Each row of a before or after table is a point. The points were changed in one or more steps. Then noise was added and the rows were shuffled. The steps act on columns, c1 being the first. Name the steps. A step turns or swaps two columns, mirrors them in a line or flattens them onto one, adds a multiple of one to another, or multiplies or shifts one. Angles are multiples of 10 degrees, from the lower column toward the higher: turns from -170 to 170, lines from 10 to 170 but not 90. Use the fewest steps. Two steps may share a column if one is a turn and the other turns, adds or multiplies; they go together, in the order done. Otherwise the lowest column goes first.
In the rows, 128 means zero.

Before (9 x 2):
[[117  56]
 [ 69 139]
 [124  36]
 [108 152]
 [102 116]
 [158  86]
 [168 100]
 [134  56]
 [171 128]]
After:
[[207 178]
 [180 121]
 [194 161]
 [125 158]
 [101 132]
 [186 172]
 [170 105]
 [ 91 177]
 [148  86]]
Steps: mirror c1 and c2 in the line at 150 degrees

Before, 10 rows:
[[153 128 127 140 150 122  97 147]
 [132 155 101 118 130 144 160 148]
 [156 107 126 168 101 135 134 135]
 [160 128 121 109 117 125 110 162]
 [130  83 153 162 114 140 130 151]
 [126 116 114 108 131 108 104 131]
 [132 179 126 109 114 118 154 124]
 [171  88 147 153 125 150 147 127]
 [151 173  91 117 108 126 140  95]
 [134 134 125 106 122 145  80 139]]
After:
[[125 119 173 110 131 109  68 136]
 [156 113 187 168 101 134 144 146]
 [133 164 185 109 114 119 193 118]
 [154 129 188 139 150 121  49 176]
 [152 160 152 116 108 126 158  46]
 [134 132 185 106 122 144   7 156]
 [132 147 161 117 129 143 208 178]
 [130  96 212 162 114 140 134 186]
 [171 100 206 154 125 150 176 126]
 [160 127 180 109 117 125  82 213]]
Steps: multiply c2 by 0.7; shift c3 by 60; multiply c7 by 2.5; multiply c8 by 2.5

Before:
[[101 103  77 180  74 120 162 134 115 167 146 165 142 134]
 [169  54 150 126  40  80  76 122 211 125 114  88 127 139]
 [ 89  70 115 142  64 127 136 132 164 163 127  79 124  79]
 [138  24  66 154 140 177  90 147 128 158 161 177  25 191]
 [130  78 168 135 102 182  58 188 147 123  95 138 230  46]
 [ 93  86  89 194 206  84 177 154 102  69 157 154  92  82]
 [ 86  44  62  61 129 175 164 151 190 141  52 156 177 130]
 [194 110 102 131 171 106 126  51 166 121  81 131  55  92]
 [142  85 138 110 124 192 118 142 152  89 146 160 126  76]
 [ 43 129  83 140  91  65 155 128 157 123  70 134  65 120]
 [112 111 105 119  94 100 164 154  83 149 151  85  93 116]]
After (11 x 14):
[[135  25  72 183 163 173  92 143 126 147 156 147  26 194]
 [167  58 149  91  62  80  74 119 207 135 114 131 130 141]
 [187 104 104 131 197 107 127  52 163 125  80 128  60  90]
 [139  83 139 157 143 191 120 146 155 101 150 110 126  79]
 [ 86  71 112  81  85 132 133 131 166 151 126 143 126  83]
 [ 45 132  83 132 115  71 155 121 155 127  69 139  65 122]
 [110 113 112  88 113 101 166 152  82 143 147 118  96 119]
 [122  82 166 138 123 182  55 191 144 125 100 136 232  46]
 [102  96  77 166  95 120 158 137 120 149 147 182 140 134]
 [ 90  86  88 151 224  81 179 154 102  86 157 194  89  84]
 [ 89  45  60 153 153 176 165 151 189 136  53  58 179 133]]
Steps: swap c4 and c12; shift c5 by 20; multiply c10 by 0.7

Before:
[[ 81 117 120 168 194 123 162 136  62 143 162 130 183 131 136 133 139 180
  167 209 123 118 135 134]
 [ 75 126  74 173  75 126 154  99  89  62 169 165  91 102 133  97 165  53
  168  77 161 192  90 179]
 [173 162 141 142 185  94 172 161 132 118 209 166 179 111  97  70 121 178
  207 153 128 117 168 179]
 [164 138 175 117 127 170 133  70 145  75 185 157 148  49  98 160 130 138
  151 116 117 158 146  74]
 [190 115 161 143 126  93 105 151  53 140 115 107 184 147 121 141  48  55
   91 191 154 192 127  72]
 [105 139 145 140 128 177  81 184 142 185  69  70 169 145 147 146 170 180
  110 208 205 189 165 136]
 [166 224  97 173 194 190 185 113  81 108 125 150 180  61 225  89 139 107
  181 135 141 242 116 140]
 [108 108 148 163 169 114  84 148 150  79 129  59  58  68  97 138  81 128
  107 110 155 121 122 173]
 [165 129 117 126 112 134 204 143 110 177 134 112 124  63 180 145  47  48
   96 204 125 140 118 157]
 [133 162  87 144 141  80 176  60 160 118 158  83  71 167 197 141 128 121
   98  78 144 134 100 144]
 [ 69 133 123 177  69 174 153 182 181  59 172  89  90 166 198 131 175 180
  146 130 177 116  54 114]
 [125 230 107 207 127 130 179 101 175 167  94  82 151  63 135  65  99 118
  105 121 189 153  43 139]]
After, 12 rows:
[[105 140 142 137 179 177 134 186 144 184 184  70 166 145 147 104 172 129
  105 208 205 188 203 211]
 [ 82 119 120 167 182 125 212 137  64 145 108 129 185 129 135 153 138 193
  168 210 121 115 173 132]
 [167 131 119 127  50 133 255 145 111 177 133 113 126  63 181 144  49 114
   94 201 126 138 157 153]
 [187 117 162 143  55  97 155 153  50 137 147 106 184 146 120 130  48 126
   93 191 152 190 167 100]
 [126 228 104 205 121 130 229 103 173 166 114  81 151  63 137  58  97 123
  105 120 186 154  85 199]
 [ 79 125  72 174  49 129 206  98  90  59  80 166  94 103 132 133 165  75
  167  79 162 193 130 209]
 [109 109 147 164 130 115 135 149 151  78 136  58  58  67  95 136  77 165
  107 109 154 124 161 200]
 [175 161 143 143 179  94 222 164 133 116  29 163 179 111  99 135 120 187
  211 153 128 119 208 180]
 [133 163  86 144 121  82 225  60 158 119 112  82  71 166 196 158 126 140
   96  75 145 134 142 160]
 [167 224  99 171 109 188 237 114  79 111 103 151 178  61 223  96 140 194
  183 137 141 241 154 152]
 [164 138 175 118 138 168 185  70 146  73 104 158 147  51  96 190 131 124
  152 114 118 155 186  63]
 [ 71 132 124 180 179 174 201 182 181  59  93  88  88 167 198 159 175  68
  145 130 175 116  93 164]]
Steps: swap c5 and c18; shift c7 by 50; mirror c11 and c16 in the line at 70 degrees; add 1 times c21 to c24; shift c23 by 40

Before:
[[125  78 114 124 119 111 165 173  67 157 125 157  97 132 100 165 112 146
  149 183 122 102 143 100 139  60 187 177  25 135 128 125 120  50 149 144
  159 110 165 199 108  87 109 104 128 176 138 166  94 123  84 146 229 146
  183  83 134 163  87  98 150  68 140  78]
 [ 75 137  64  95  74  84  49 132 207 174 120 122  76 155 190 207 146 196
  192  48  56 193 146 125  54 110  97 117 137 205 120 145 118 120 158 122
  111 105  72  97 116 113 142 132 226 168 132 138 160 102 108 161  89 105
  174 120  83 118  99 179 107  54  92 134]
 [137 171 146 197  13 175 124 134  95 107 147  74 163  87  85 111  94 175
  151 108 111 104 123   7  76 180 145 221 158 169 138 161 113 190 142 153
  209 123 154 108  54 108 165  61 133  88 114  84 174 101 147 112  76 179
  137 147 119 209 170  40 206  95 128 126]
 [180 154  54  99 106 175 189 162 127 176 131 126 150  45 120 208 181 132
  124 122  60 174 126 120  89  45  77 137 125  64  92 201  92 151  96 160
  142  92  74 106 157  41 125 144 186 142 207 135 147 170  85 108 117  89
   96 121 112 151 143 165 181 154 100  20]
 [ 94 148 123  64  98 123 145 134  80 135  88 211 131 128 145 142 143  46
  176 120 145  69  98 235 141 127 114 179 138 183 142  95 165 106 150 158
  169  88 112 142  87 140 134 138 169  89 123  79  78 159 124 120 203  90
   62 122 187 123 162  62 134 158 107  79]
 [168 121 127 131 174  88 113 129 109 130 179 163  65 152 125  78 141 104
  129 139 156 122  57  87  66 118 155 154 155  89 175 212 150 137 169  86
  166 157  51 184 152 187 115 136 115 127  73 171 120 117 149 167 102 113
  101  42 211 219 170  79 106  92 151  62]
 [167 151 111 155 160  49  83 110 156 108 129  70  78 190 123  67 115 106
  119 117  62 107 169  74  74 138 130 121 112 109 129  96 172 162  87 161
  206 100 197 118 129  97 106 114 137 152  98  75  88 146 118 152 132 154
  190  73 128 156 150 110 183 176  93 131]
 [ 87 248  99 152  70 171 104 107 145 145 187  88  88 130 110 144 126 121
  129 157  51 152 168 151 110 157  32 165 111  90 106 169 173 132 109  98
  116  90 142 132 147 104 160 129 136 170  99 119 106  95 138 134  95 101
  143 154 128  79 202 141 171  48 207 148]
 [ 43 163 216 150 100 140 151  86 151  74  99 117  92 112 162 128 120 153
  136 110 158 137 171 148 145  61 173 149 187 113 169 105 139 176 124 146
  133 158 151  69 116  79 132 142  81 143  55 154 128 147 160 172 172 168
   57 148 157 156 167 135 136 104 125 125]
 [122 173  87 118 152  68 110 128 179  82 140 137 134 132 133 168 110 125
  116 154 134 203 126 103 102 175 141 147 198  40  85 114  54 106 147  72
  162 166 158 172 110 162 198 156 161 192  99 171  88 145 189 134 164 178
   88 147 154 118 121 104 119 115 136  98]
 [161  94 162 121 112 109 139 110 103 196 168 162  88  96 217 232 191  98
   81 133  60 113 112 128 147 150 101 120 109 105 141 159 148 126 149 143
   96 153 115 133 102 187  56  92 151 100 136  91 115  95 156 147 141 121
  137 156 159 130  97 145 132 186  70 110]
 [140 153  98 147 138  59 115  74 170  82 173 208 124 189 132 218  71 119
  146 117  41 159 197  75  99 122 101 152 179 139 128 121 125  39  83  52
   90  96 113 117 135 174 210 107 202 148  83 145 146 206 114  92  90  99
  103 128  92 145 116  77  74  97 152 122]]
After:
[[122 168  88 131 154  76 158 123 172  81 138 147 131 127 137 169 112 127
  114 155 131 200 126 103 140 172 110 145 195  35  84 119  55 150 144  69
  165 166 162 168 106 161 193 155 159 195  96 168  85 148 188 141 181 178
   92 143 151 120 118 101 119 115 134 100]
 [170 119 128 131 174  88 169 133 116 131 184 179  64 111 123  77 139 102
  132 141 159 116  57  86 157 118  93 156 155  92 178 209 153 120 171  82
  170 153  52 183 148 186 117 139 120 127  71 164 117 116 148 205 118 114
  105  37 211 220 170  80 106  86 152  59]
 [139 150  98  69 135  56 131  77 168  80 174 218 158  57 136 219  72 121
  148 122  41 160 196  76 135 129 129 151 177 138 125 120 124 191  84  58
   95  99 113 119 139 178 207 113 197 149  74 147 148 209 113  60 108 100
  103 133  93 147 111  75  70  96 153 130]
 [135 171 141 109   4 174 181 134 100 106 146  98 181 174  82 111  90 172
  149 106 114 105 125  13 161 182 125 218 161 172 134 164 114  33 144 149
  208 129 150 106  52 106 164  66 130  86 111  82 170  99 148  93  99 177
  141 145 120 212 173  42 210 101 133 130]
 [151  97 162 133 111 106 102 111 109 200 168 151  83 147 216 230 192 101
   81 130  59 111 112 129 129 152 159 122 112 104 144 159 146 137 152 147
  103 153 113 131 101 186  57  90 150 105 132  90 114  95 157 167 159 123
  136 160 155 131 101 146 129 185  75 109]
 [168 149 112 125 158  52 215 108 153 110 128  93  79  69 124  66 121 107
  116 119  62 106 171  72 132 139 107 120 116 110 126  94 173  86  90 162
  207  97 201 117 121 104 101 115 139 152  99  73  87 148 117 173 151 163
  192  77 133 159 147 104 179 181  94 136]
 [ 77 137  60 154  73  85 232 131 207 175 120 163  65  88 191 212 148 199
  191  48  60 199 144 123 111 105 150 122 137 205 119 140 119 151 156 123
  112 103  69  97 114 106 137 123 228 166 135 141 161 104 111 193 107 100
  172 125  82 112  96 177 109  54  95 132]
 [ 86 252  99 111  70 172 173 106 145 154 190 103  95  94 115 139 124 120
  126 153  51 151 173 148 129 158 220 168 112  88 106 165 176 115 112  93
  119  89 141 130 142 108 160 130 137 172  97 118  99  97 136 142 110 103
  143 151 123  79 199 135 169  53 207 152]
 [120  78 111  96 113 113  90 172  63 156 121 143 113 144 104 165 110 153
  146 184 122 100 140 104 147  64  66 179  18 138 131 125 117 204 147 139
  162 107 165 200 107  90 109 105 125 177 136 166  97 125  87 166 252 140
  178  88 131 155  83  95 148  70 140  78]
 [ 95 150 117 177  95 122  83 133  82 138  88 198 108 123 147 135 136  49
  174 118 150  67  94 235 132 134 142 181 135 181 144  90 168 176 149 152
  165  86 110 146  90 143 137 137 176  84 124  80  80 157 123 116 222  94
   66 129 185 125 165  58 134 162 108  74]
 [179 154  53 169 107 175 124 161 124 176 133 115 131 191 129 211 183 134
  127 122  67 173 133 119 190  50 196 137 130  65  91 197  93 122 102 161
  141  88  72 103 156  39 127 142 182 139 205 135 148 162  83  85 139  89
  102 119 112 155 139 169 181 160  96  18]
 [ 45 164 213 139  98 141 103  89 146  80  99 106  95 161 162 120 119 150
  135 108 159 136 173 147 130  58  93 147 188 114 164 106 140  72 124 150
  135 161 158  62 113  81 132 143  81 146  55 153 124 149 162 220 188 171
   57 146 156 161 165 133 136 105 126 129]]
Steps: turn c4 and c34 by -150 degrees; add -0.5 times c4 to c13; turn c7 and c25 by 130 degrees; turn c7 and c12 by 20 degrees; turn c14 and c27 by -160 degrees; multiply c52 by 2; shift c53 by 20

Before, 12 rows:
[[154 120 106 157 163 101 115 128 141 179 111 154 159 117 122 109 132 104
  117  97 144 113  96 152 136 141 155 118  99 122 111 129 102 174 124 132
  104 124 141 162 148 131 129 123 119 138 107 159 154 121 134 121 147 112
  107 161 152 139 139 132 142 113 101 118]
 [139 120 122 115 156 133  96 122  72 126 138 127 170 133 118 111 129 129
  140 150 104 131 119 134  90 104 186 123 132 142 117 151 132 162 120 128
  139 135  79 103 139 157 121 133 138 111 131 121 140 129 100 139 139 115
  126  81 134 108 118 100 133 129 111 157]
 [126 100 101 136 149 115 141 113 100 164 168 136 105 129 106 119 135 141
  131 131 121 117 105 159 132 141 130 155 102 147 145 138 125 160 159 100
  120 116 164 141 131  97 146 156 133 127 132 146 124 171 158 121 137 153
  110 142 160 120  96 128 128 156 122 122]
 [141 131 117 166 139 132 147 128 116 130 136 154 121 121 183 119 130 109
  106  75 106 116 128 125 169 129 139  69  82 153 145 144 141 142  91 131
  123 131 124 123 120 157 151 154 139 143  87 134 134 116 113 128  90  85
  139  93 108 160 153 106 113 165  87 125]
 [142 158 138 142 131 123 113 159 127 136 135 119 113 111 128 152 119 178
  159 108 130 112 125 109 132 119 133 114 138 122 107 127 122 107 108 157
  144 122 104 140 149 110 164 138 157 110 113 131 128 103  94 124  86 122
  141 110 151  70 115 157 115 124 157 122]
 [116 110  78 146 147  92 152 159 127 148 115 145 100 112 104  99 138 134
   78 132 135 137 107 142 107 134 128 146  85 160 117 151  74  84 148 128
  119 132 128 136 126 134  57 116 158  97 124 157 129 109 113 120 115 137
  128 160 148 106 152 147 115 105 180 145]
 [119 113 137 129 140 102 158 155 101 118 157 106  84 130 123 108 149 134
   92 158 146 119 156 160 113 131 154 140 101 116 101 135 121 150 134  98
  107 111 121 138 120 115 154 130 145 137 141  95 133 120 139 137 118 145
  101 125 115 126 114 120 131 132 137 153]
 [122 130 104 183 118  76 140 139 117 126 156 102 160 115 160 189 135 129
  101 132 147 117 133 133 126 139 137 165 133  88 114 127 120 146 137 124
  123  80 125 122 110 127 104  98 133 121  92 128 116 126 151  95 103 143
  154 124 116 110 114 137 114 111  88 141]
 [103 136 106  78 154 123 150 188 124 187 146 124 142 152 132 114 136 129
  112 129 161 100 187 129 132 135 134 110 123 118 123 147 118 121 105 110
  113 130 141 130 133 109 160 124 131 169 143 145 160 102 185 144 117 141
   99 135  83 134 113 187 108 136 106 145]
 [128 138 154 106 149  86 143 108 109 146 128 142 137  93 114 131 111 172
  141 109 103 111 133 124 148 102 131  99 113 109 126  87 128 100 155 129
  128 117 141 155 132 103 169  87 139 110 129 152  88 167 148 120 149 137
  145 118 118 112  98 182 132 117  62 147]
 [141 153 132 130 111 118 102 146 124 120 158 119 139 107  94  99 148 156
  110 139 139 132 161 103 141 152 112 114 141 103 143 196 151 117 104 129
  158 157 175 180 128 136 116  98 129 128 108 142 164 122 157  89 169 138
  148 135 169 127 162 143 161 139  95 110]
 [113 135 131 132 162 123 145 116  94 193 106 128 120 117 127 117 162 133
  148 119 134 172 117 136 138 136 165 104 139 115 117 103 140 120 135 148
  106 132 115 108  77 128 155 155 154 110  93  89 142 111 187 122 146 120
  151 142 107 118 135 160  97  96 124 113]]
After:
[[136 153 128 127 112 120 105 148 126 117 159 115 139 105  92  96 152 155
  112 163 135 131 161 102 140 152 112 117 139  50  87 194 154 119 104 129
  157 157 178 177 133 138 117  99 127 128 110 146 163 122 155  88 170 138
  149 136 169 129 160 132 144 139  94 108]
 [146 157 136 142 131 120 114 161 127 133 136 117 111 116 127 152 119 182
  162 116 131 113 126 112 132 120 135 112 125 112  46 126 121 110 113 157
  146 123 105 139 149 109 162 136 155 108 115 132 128 101  95 129  84 125
  138 108 151  70 112 162 111 123 156 124]
 [116 110  78 149 143  91 153 160 132 148 113 148 100 112 105 101 140 137
   78 114 126 133 104 141 108 134 126 144  94 220  52 150  75  81 146 131
  120 135 129 136 106 133  59 116 159  95 122 158 129 112 114 115 116 137
  129 163 150 105 154 184 135 104 181 146]
 [129 137 158 108 148  85 140 106 107 150 128 147 135  94 117 134 112 172
  142 131 122 112 134 126 149 100 130  99 111  69  68  84 127  98 160 129
  126 117 145 157 124 102 173  87 139 111 128 153  87 166 149 121 148 135
  144 115 120 113  98 196 112 117  61 147]
 [124 131 105 184 118  79 140 138 118 127 157  95 157 114 161 189 134 130
  100 115 127 116 131 131 124 139 134 164 143   7  57 123 117 147 133 123
  123  79 122 120 114 128 106 100 130 121  94 133 116 124 150  96  98 140
  154 122 117 110 112 122 131 108  90 140]
 [122 114 135 126 144 105 158 155 104 119 157  96  82 130 124 106 150 135
   94 132 128 121 159 159 115 134 158 138 106  95  38 133 123 152 129  99
  106 116 119 138 108 113 154 128 147 136 138  93 131 118 143 133 124 145
  103 123 115 125 119 139 158 131 137 153]
 [142 132 116 166 139 129 145 130 115 132 135 161 124 121 186 122 129 108
  105 113 133 116 129 127 168 133 141  65  92 205  86 140 142 142  97 131
  120 131 123 123  99 155 147 154 143 142  86 136 134 115 112 127  90  89
  139  99 108 159 154 142  75 166  88 127]
 [112 134 131 132 165 124 146 119  94 195 107 127 118 118 125 117 160 131
  147  97 126 171 117 140 137 138 167 102 159  86  58 103 138 121 131 147
  101 133 115 110  89 126 155 158 152 110  92  91 143 113 186 120 144 123
  151 145 108 118 133 125 119  96 123 114]
 [102 135 106  78 156 126 150 188 124 187 150 122 139 155 135 114 137 129
  115 108 128 102 187 127 134 137 135 110 120  95  65 149 118 121  97 107
  116 130 140 129 127 108 164 126 130 169 144 146 158 102 189 141 120 142
  101 134  86 134 113 195 133 135 106 147]
 [138 118 121 113 156 134  96 123  73 126 141 129 169 133 115 115 129 127
  142 135 135 133 116 135  91 105 184 125 125 168  59 150 131 161 127 126
  139 138  82 103 141 158 121 135 140 108 132 122 141 132 101 138 138 115
  124  81 134 109 118 103 147 131 110 154]
 [155 120 107 154 162 102 118 127 141 181 113 162 160 112 128 108 133 101
  117 144 128 116  94 156 134 143 154 119  90 105  52 129 100 174 121 135
  106 124 142 160 131 131 129 123 121 136 107 161 154 120 131 122 147 111
  107 161 152 138 137 170  96 117 107 117]
 [126 101 103 136 150 114 141 114 103 165 164 138 104 131 105 121 136 138
  133 132 125 116 107 161 130 137 127 154 108 186  84 140 125 162 158 102
  122 117 164 142 115  94 147 156 133 127 132 150 126 174 159 120 136 156
  110 141 158 120  97 153 131 156 124 120]]
Steps: multiply c12 by 1.3; swap c20 and c61; flatten c21 and c35 onto the line at 100 degrees; turn c29 and c41 by 30 degrees; add -1 times c29 to c60; multiply c30 by 3; shift c31 by -60
